Each row of a before or after table is a point. One or more steps were done to the points. Then noise was added and the rows were shuffled. The steps act on columns, c1 being the first. Name the steps. A step turns or swaps two columns, mirrors them in a line or flattens them onto one, adds a multiple of one to another, or multiplies or shifts one. Angles are multiples of 10 degrees, from the lower column toward the higher: turns from -170 to 170, lines from 10 to 170 but not 90. Use the fewest steps. Two steps may share a column if one is a turn and the other turns, adds or multiplies; they go together, in the order done. Otherwise the lowest column goes first.

Before, 11 rows:
[[ 43  -2 -73]
 [-23   9  36]
 [-46 -53  25]
 [  8 -38  48]
 [-59 -17  56]
 [-27 -50 -78]
 [-12  85  16]
 [ 20   3 -25]
 [-18  76 -30]
 [-12 -19 -39]
 [ 34 -15  11]]
After:
[[-19 -53 -56]
 [-24   4  26]
 [ 43   5 -48]
 [-26  83  10]
 [-55 -27  41]
 [ -8 -21 -28]
 [ 35  -8   6]
 [-38 -58  18]
 [ 16 -38  36]
 [ 19   5 -16]
 [-30  71 -21]]
Steps: turn c1 and c2 by 10 degrees; multiply c3 by 0.7

Before (11 x 8):
[[-15   5 -14  49 -39  -2   3   4]
 [  3  14  41  40 -30  54   6 -18]
 [  0  14  19  82  29  -4   2 -17]
 [ 60  -8 -56 -25 -21 -32 -35 -19]
 [  3 -24  15  24 -24  -1 -33 -15]
 [  6  64  10   4 -12 -38  49 -15]
 [-17  11  25 -16  13  46 -30   6]
 [ 21  -4  14 -52  14  41   9 -36]
 [ -8 -65 -46 -16  30  -1 -23   1]
 [  5   1 -12 -13 -34 -42 -33 -94]
 [-37 -26  53 -45  27 -19  13   3]]
After (11 x 8):
[[ -30   11   21   40  -59   51  -57   21]
 [ -18   11   11   81   60   -6 -119   20]
 [  -5  -21   11    2  -27  -37   47   61]
 [   5  -10  -21   52  -77   -1  -70   -1]
 [  34   31  -32  -18   60    1    1  -61]
 [  86   21   39  -27  -41  -32    4    3]
 [   0   33   31  -54   26   40   88   15]
 [ -33  -10   -9  -19   28   46   -3    6]
 [ -11   26    8   22  -47   -1  -71  -11]
 [  14   81    1  -15  -65  -40  -17   46]
 [ -69   12  -16  -44   53  -19   83  -21]]
Steps: multiply c1 by 1.3; turn c1 and c3 by 60 degrees; turn c2 and c8 by 120 degrees; add -1.5 times c4 to c7; multiply c5 by 2

Before, 10 rows:
[[  9  -4   8   4  21 -27  28   6  -3  -3 -18  14]
 [ 16 -19 -39  18   9  -5 -32   8 -42  26 -27  -3]
 [-10  12 -27 -39  12  21   6 -12 -11 -23   2 -23]
 [-25 -45  64  45   4  -7   9   2   9  -4 -22   5]
 [ 21  13  14   1 -28  28  -5  -1 -18   1 -16  27]
 [ 10  41  42 -37  -4 -50 -18   6 -13 -21  20  -8]
 [-10 -28  32   7  32   1  -3   3  50   0 -30  32]
 [ 26   7 -13 -36 -30 -45  -9  32  27   2 -26 -26]
 [ 13  53  25 -17  21 -19  27   1  38  -8  13 -28]
 [-44  25  21 -48  26 -10  -2  39  16  17  29  17]]
After, 10 rows:
[[  37  -19  -40  -44   10   15  -28    7  -42   27  -10  -33]
 [   0  -45   64 -101    7   -9    5    3    9   -4  -32  -90]
 [  19   -4    7   -1   32  -25   18    6   -3   -3   -3  -19]
 [ -14   42   42   80   21  -30  -38    4  -14  -21   25   78]
 [  27   14   14   15  -38   12    1   -2  -18    1    6  -23]
 [  -4   53   24   22   28  -18   21    1   37   -8   21   54]
 [  16  -29   31    4   28   15    6    2   50    0  -27  -39]
 [ -12   12  -27   74    0   17   17  -12  -11  -24   -2   92]
 [ -47   26   20  121   27    5    1   38   15   16  -20   79]
 [  37    7  -14   66   -4  -43  -35   32   27    2    3   89]]
Steps: add -0.3 times c10 to c11; turn c1 and c11 by 50 degrees; multiply c4 by 3; turn c4 and c12 by -140 degrees; turn c5 and c6 by 30 degrees; turn c6 and c7 by 30 degrees

Before:
[[-12  19 -42  35 -15 -43 -32 -31   7   4  20 -70 -44 -19 -12 -20  -4  14
  -28  33]
 [ 17   9  -3  16 -10 113   4  -9  28  10 -17  19 -53  22  14 -31 -81 -18
  -16  19]
 [-14 -13  27  29   6 -43 -36   1 -15  -6 -24 -66 -20   6  22 -17 -73 -20
  -38  28]
 [ 24 -15 -37  34 -50 -44  -2 -53  10   7  32  27  58 -19 -27  -2 -56 -11
   27  36]
 [  4  21 -38  28   8 -27   5 -21  25 -32 -20  11 -17  58 -14 -30 -10 -28
    0 -55]
 [ -4  45 -41 -20 -13 -23 -40 -10   4 -28  64  18 -46  -6 -27   0 -14  70
  -14  36]
 [-15  -3 -29  14 -16 -32 -31   5 -17  -1  21  14 -30   3 117  -3 -16  60
   -6 -26]
 [ 16  29 -38 -38 -51 -36  36  -2   0 -34 -23  11 -52  -2 -10 -18 -48 -31
  -28 -42]
 [-33  18 -30  34 -32   9 -10  11 -20 -24 -17  34 -16   3  14  -5  -6  -6
   -4  19]
 [  8  19  96  -1   9 -12  63  11   0  -8 -21 -26 -25 -13 -23 -18 -35   0
  -21  26]
 [ 13  -8  16  20   6  67  -9 -19  33 -29   4  17 -52 -19   3 -40 -10  -8
   30  24]]
After:
[[  12   -8   30   -6    0    3   13    0   33  -29    0   34  -52  -18
     4 -120  -32   -4   13    3]
 [  -3   45  -42  -25  -13   -5  -64  -18    4  -28   62  -13  -50    1
   -28   -5  -31  -52   15   29]
 [  11   17   91  -12    4   19  -10   26   -1  -10  -26  -17  -22  -16
   -24  -58  -52   68  -28   16]
 [ -17   21  -51    0  -17   -6  -10  -49    6    3   22  -34  -39  -15
   -13  -63  -25  -36  -67    3]
 [ -34   17  -28    7  -33  -10    7  -42  -24  -25  -22    0  -16   16
    15  -15  -25   -9   30   -5]
 [  18    9   17   -6   -1    3   16   17   25    9  -13  -22  -51   25
    13  -96 -100    7   19    3]
 [  22  -14  -41   -3  -57   -4   10  -17   12   10   39   22   58    3
   -31   -9  -70    2   24    4]
 [ -12  -12   19    0    6    6   28  -25  -11   -2  -23  -37  -23    6
    21  -55  -92  -30  -60   -2]
 [ -19   -6  -34   15  -15   -2  -52  -21  -17   -3   13   -9  -29   10
   115   -8  -36  -41   15  -22]
 [  18   34  -45    5  -51   -9   25   20    2  -32  -20  -31  -55   22
    -5  -55  -66   38   14   -9]
 [   8   22  -44   41   22   -9   22  -12   24  -33  -28   -4  -14   52
   -18  -94  -28    8   16  -48]]
Steps: add 1.5 times c1 to c8; flatten c3 and c6 onto the line at 10 degrees; flatten c4 and c20 onto the line at 130 degrees; turn c5 and c14 by -20 degrees; turn c7 and c18 by 100 degrees; swap c12 and c19; multiply c16 by 3; shift c17 by -20

Before:
[[-16  11   5  -6 -26  -8  -8 -28   6  -3 -28   3  -9 -33  17   7   2  -4
  -31   2  -6  -4  21  -7 -23 -11   7  -1  -7 -11 -10  -1]
 [ 16 -27 -15   9 -47 -14  25 -18 -23   3 -43  -7 -22 -31  14  18   9 -11
   -4  16   8  12  12  29 -36  -9  10   8  10  -9 -27  -9]
 [ 55   2 -11   8  -9  13  38  20  14 -19   5   9  -6   8   5 -13 -14 -28
   25  -7  -1 -37  -7  25  -5 -14 -15  -9   5   5  13  22]
 [ 17 -11  -3   7  -1   8  28  18   6 -14  25   3   3  48  -1 -38 -30 -13
   41  12   8 -37   0  26 -22  10  18 -34   6   7  17   5]
 [ 28 -12 -18  -1  19  -3  30  23  20  -2  -2   2   2  17   3 -54 -27 -24
   25 -11  24 -13 -29  19 -20  10  -7 -13 -17   4  -6  10]
 [ -2 -11   4  34 -29 -27  14 -46  11  18 -22   2 -26 -25   4  17  12   1
  -17  27  15  33  -2 -10  -3  -1   4   5  -1  -6   1  10]
 [ 34   0 -50  -5 -11   8  37  16  -1  10  14  21   5  10   0 -35 -11  -9
   25 -23  14 -27  14   6  -4   7  16 -27  12  10  16  -8]
 [ 33 -12 -17  12  13  27   8  10  16  -8  21  -9  13  15 -12 -21 -37 -25
   14  -7  41 -38 -12  31  -5  10   3   4   6  17  16  -6]
 [  0 -26 -13   8 -11 -12   1 -23 -11  -3 -45  -6  -6 -46  -7   3  32 -14
    0  22  -1   1  34   3   0  -1  13  -7  -3 -17  -2  18]
 [ 12  -8 -13   7 -42   0  16 -24  -8  -6 -46 -25 -15 -21  10  -6  16  -4
   -5  20 -12  -8  -4 -17   8  -5  26  10  -5 -11  -8 -15]
 [ 18  21 -26  16  -7 -26  15  13  19 -14 -17  33 -28  23 -10 -35 -40 -22
   13  33  54  -6   5   8 -34   1  42   7  -3 -26  47   6]
 [  4 -15 -25  11 -29   2  -1 -33  -3  16 -23   4 -24 -16  19  16  40 -19
   -5  22  13  -5  -4   2 -22 -24  27   6 -17 -12 -21  17]]
After:
[[ 64   4  11   8 -10  13 121  20  14 -20   3   9  -5 -13   5  -2 -16 -29
   -2  -6  -3  24  -3  24  -4 -14 -12  -7  -1  -5  15  21]
 [ 37 -12 -17  11  -4  11 111  18   8 -11  25   1   3 -62   0   0 -34 -14
  -25  13  10  12   4  23 -23   8  17 -34  -8  -5  17   5]
 [ 23  21  15 -16  -7 -28  28  13  20 -17 -16  30 -27 -39 -12 -12 -40 -22
  -18  32  54  13   2  10 -36   2  43   6  -3 -29  46  10]
 [-33   9   9 -11 -28  -8   3 -31   5  -3 -29   3 -11  31  18 -18   5  -3
   19   6  -6  -8  19  -5 -25 -10   8   2  -4   1  -9  -2]
 [ -1 -27   9  -9 -14 -11  -2 -20 -12  -2 -45  -5  -4  36  -8 -28  32 -11
  -10  22   0   0  37   3  -1  -1  12  -5  -4 -17  -4  18]
 [ -9 -11   6  15 -29 -30 -65 -44  11  17 -21   3 -26  30   4  -2  13   2
   14  27  16  24   1  -9  -2  -1   5   5  -2 -33   0  13]
 [ 13 -28  19  -4 -45 -12  -4 -15 -24   5 -43  -8 -23  36  12  -8  11 -12
    2  17   5  28  13  30 -36  -6  13   4  15 -15 -24 -10]
 [ 43  -3  38   5 -11  11  94  16   3  12  11  23   4 -30   0 -21 -11 -12
  -38 -23  12  25  13   6  -5   9  17 -30   2   8  16  -8]
 [  3 -10  16  -9 -43  -2  35 -23  -9  -6 -46 -26 -13  11   9 -17  19  -6
   -5  21 -13  11  -5 -17   7  -5  24  10   3 -12  -9 -17]
 [ 37 -15   9   3  21  -6  57  23  18  -5   0   2   2 -48   4 -30 -27 -25
  -17 -16  23  25 -31  21 -17  10  -5  -8 -19   5  -5   9]
 [ 34 -10  14  23  13  28  94  11  16  -8  22  -6  14 -25 -11  -5 -40 -25
  -11  -6  42  -9 -11  30  -6   9   6   2   7  -2  14  -5]
 [ -1 -17  24  -5 -29   4  13 -33  -4  15 -24   5 -25  24  20   4  42 -19
  -11  21  12  -2  -3   3 -18 -24  24  11 -12 -15 -23  17]]
Steps: turn c1 and c19 by -30 degrees; turn c3 and c19 by 140 degrees; turn c4 and c30 by -60 degrees; turn c7 and c22 by 70 degrees; multiply c7 by 2.5; mirror c14 and c16 in the line at 70 degrees; turn c28 and c29 by 20 degrees

Before, 11 rows:
[[ 11   4  -8  -9   6   1 -39  25  29 -31  -6   6   0  25  48   3  -5 -33
    6  18   1  19   9 -30  15 -10   0 -36  12 -19   0  -3  30  23  11 -22
   19 -64 -81  48  -3  22  21 -13 -28  31 -10  17   0 -20 -28 -13   9 -63
   15 -37 -11   7  68  -9 -12 -23  46  15]
 [ -5 -13  34 -28  -5 -21  -1 -90 -18 -13   7 -41  -6 -37 -12  23  53  -8
   11  13  -6  30  13 -19 -52  41 -15 -39 -11 -10 -20  19 -10  21  22  -9
   39 -14  39 -10 -38  31  -9  13 -26  -1  13  10 -47  -6 -10  70  25   9
  -28  23  17  -5 -25 -15 -14 -48  -6  31]
 [  6 -23 -44  -4   7   9   2 -10  51  -2  34 -17 -19  -1  15  24 -23 -40
   34   0  30   4  83  -2  -8   2 -15   3  48   7   5  36  -1   6  54   6
  -28   0  12  14   1 -22  41  55   8  -2   3   7  39  11 -23 -25   1  14
  -19  -9   0 -13  16 -27 -17  38   7  -4]
 [ 27 -18  23 -15   1  -4  24 -12   9   7  39  50 -43  -9 -27 -14   9  62
   40   6   3  24  57 -24  -9   7 -42  14  50 -19  14   1   9  57  -8 -24
   79  24  27  -3   0 -27 -13  13   4 -15  11  -4  -6  11 -12  46 -19  33
  -11  20 -21 -46 -30  15  -1 -11 -41 -37]
 [ 14  29  11 -62 -40 -10 -22  24   0   1  36  15  11  31 -28   8  21  29
    7   9  -4  27  55  -6 -19   0  17 -15 -19  38  12  36  24  37   1 -31
  -26 -13   0  33  -8  10 -36 -10  -9  22  29  -9   8   7 -15  14  -7 -32
  -10  -7  18 -34  28   3 -39   7 -43   6]
 [ -4   9 -24 -13  10  -8   6  57  35 -22 -31 -25  -5  20   5 -18 -22 -33
  -19 -27 -13 -37 -61   6 -51   5 -24  -4 -44  27  24  15 -15  20 -54  10
   -5  -4   5   2  17  57  59  17 -27  25  34  29  17  19 -58  39  19 -24
  -41 -20  31  35   6 -24  -5 -46  -7  32]
 [ -3 -27 -16   1  28  36  40  21  14   2  15  51 -29   6   7   5 -29  12
   -8 -19 -18   3  -2   9 -21 -25 -33  15  10  15  -1  26  36  15  15   1
  -22  17   4   4   5  -5   7 -36  23 -51 -43   5  32  12 -26  25  21  19
    7 -46 -25 -25  -6  15 -15   7   3   5]
 [ -6  21  28  48 -20 -31   4 -16  -1   4  26  31  52  -4 -46  14   7   1
  -11 -54 -12 -36 -17  -6  13  39 -24  28 -55 -12  -8  13  27  24  23   8
  -34 -23 -10 -10   4  65  18   3  46 -42  -3  27  -4   8 -16  17  28 -12
  -12 -17  11 -26 -43  28 -51  26  -9 -53]
 [  9   4  71  26 -12 -45  11  23   6 -43  30   9 -23 -40 -15  37  17   5
  -44 -53 -14  -3 -41  50  35   7   8   2   7 -28   1 -27   9  24   8  47
  -19 -17 -13  22   8  29 -16 -22  28 -21  -2   6  12 -30 -27   6  21 -34
    0  -3   2 -25   3  34   2  10  25 -25]
 [ 60  17  46  77  54 -33 -27  -7   4 -51  -3  -5   3  21 -15  50   0   2
  -12  19   8  -1 -36 -40  -3 -28   4 -23  25   9  -8 -32 -21 -52  15  65
  -17 -39 -23  22 -16  25 -24  25  11  14  28  44 -27 -31   8  12 -13  21
    1   3  21  15  27   6 -16 -23  56  -7]
 [  0  33  39 -48 -24   0  62  13  21 -14  13   5  -2  24  10  -6  34  20
   25  44 -23 -17  15  -3 -25   8 -30  15 -19  -8  45  10 -26  14 -42  27
   21  -8   1  -2 -20  55  26 -17  -4 -25 -22  -8 -41  -4  12  -8  44  24
   -7 -40  29  -6 -26  -6 -40  20  13 -36]]
After, 11 rows:
[[  -7   24  -75   43  -16    7    7  -14   89    0   21   13   48   -6
     4   13    7    7  -11   16  -18  -32  -21   -4   10   39  -22   23
   -56  -15  -10   10   27   25   24    8  -20  -24   -9   -8    4   66
    16    1  -55  -39   -3   27   -3    6  -45   14   29  -14   -8  -14
    18  -30  -43   24  -51   22   -8  -38]
 [  -6  -12  -16  -23   -2   -7    4  -87   79  -10    8  -47   -5  -39
    -4   22   55   -6   11  -35    0   26   13  -19  -48   39  -22  -41
   -15  -10  -24   21  -11   20   24   -9   -5  -15   41  -14  -34   27
    -9   18   43    3   10    5  -43   -5    7   66   26    6  -27   19
    15   -9  -28  -12  -13  -50   -9   32]
 [  20   29  -17  -63  -38    0  -21   27   26    1   35   48   14   28
   -20    6   26   29    7  -15   -5   28   53   -2  -17    0   13  -20
   -20   39    9   34   29   37    0  -31   27  -13    1   30   -8   11
   -41   -7  -18   25   28   -8   10    9   -9   14   -5  -34  -12   -7
    21  -33   28    4  -41    9  -40   15]
 [   5  -18   34   -3    7   48    1  -14  -78   -5   35    1  -16   -1
    -7   21  -26  -38   32   35   23   -1   89    2   -9    1  -18    1
    45    4    2   38    0    8   55    5   11   -1   11   13    6  -25
    32   58  -30   -4    7   14   38   12  -22  -27    2   10  -18   -5
    -3  -14   16  -27  -16   37    5    7]
 [   7    5  -75   26  -13   23   13   26  123  -40   31   -2  -24  -42
    41   37   17    5  -41  -24  -18   -2  -37   54   36    3   12    0
     7  -32   -3  -28    8   24    6   48   -7  -17  -11   20    4   34
   -16  -19  -29  -25   -5    6   18  -31  -39    2   22  -39    1  -11
     5  -21    3   28    5   11   21   -9]
 [  -8    7    0  -20   11   37    4   60  -20  -23  -29   11   -9   22
     3  -23  -20  -33  -18   34  -10  -35  -59    5  -54    6  -21   -4
   -38   26   21   14  -15   23  -58   15   21   -6    5   -2   16   53
    62   18   12   28   35   29   17   17  -33   35   17  -19  -37  -23
    33   32    9  -25   -3  -46  -13   57]
 [  57   20  -19   75   49   14  -27   -8   96  -50   -4   -2    3   17
    -8   50   -2    0  -16  -48   12   -3  -34  -42    1  -28    3  -24
    27    9   -6  -29  -20  -51   16   62    5  -35  -25   16  -20   29
   -24   28  -25   16   27   39  -25  -34    1   12   -7   21    1    0
    22   14   27    2  -17  -23   61  -12]
 [  -1   32   17  -53  -27   18   66   12  -22  -16   16  -12    1   22
     8   -4   36   21   25  -61  -26  -20   16   -2  -24    9  -29   13
   -13   -3   38   10  -25   10  -40   27  -15   -5   -1   -3  -20   59
    24  -21   21  -22  -22   -7  -41   -5  -11   -6   46   21   -8  -42
    31   -6  -25   -9  -41   15   13  -37]
 [  26  -18  -27  -12   -1    5   24  -13    3   10   35  -30  -44   -3
    -6  -12   12   63   37  -20    1   26   58  -21   -8    8  -43   15
    44  -16   14    4    9   52  -10  -23  -52   19   22    3    0  -31
   -12   12   54  -11    8   -4   -4   10  -31   45  -20   33   -8   20
   -20  -48  -34   16   -2   -9  -42  -21]
 [  12    5   50   -5    7   28  -40   24  -30  -34   -2   26    4   21
    22    6   -5  -30    9    0    4   16    8  -29   19  -11   -1  -36
    14  -17   -1    1   37   23   11  -15    8  -64  -82   52    1   23
    18   -4   37   32  -13   17   -3  -17  -15   -9    9  -61   16  -34
   -14    6   71  -10  -12  -24   43   32]
 [  -2  -29    4    2   30    1   36   20 -112    6   18   39  -29   10
     4    4  -27   15   -6   27  -15    3   -4    7  -25  -28  -37   11
     9   16   -4   26   33   18   14   -2    0   16    4    6    7   -6
    11  -35  -26  -54  -41    8   32   11  -22   21   19   17    6  -43
   -28  -25   -4   15  -16    5    2   16]]
Steps: turn c3 and c20 by -130 degrees; turn c3 and c15 by -40 degrees; turn c6 and c9 by -110 degrees; multiply c9 by 3; turn c37 and c45 by 130 degrees; add 1.5 times c37 to c12; turn c51 and c64 by -30 degrees
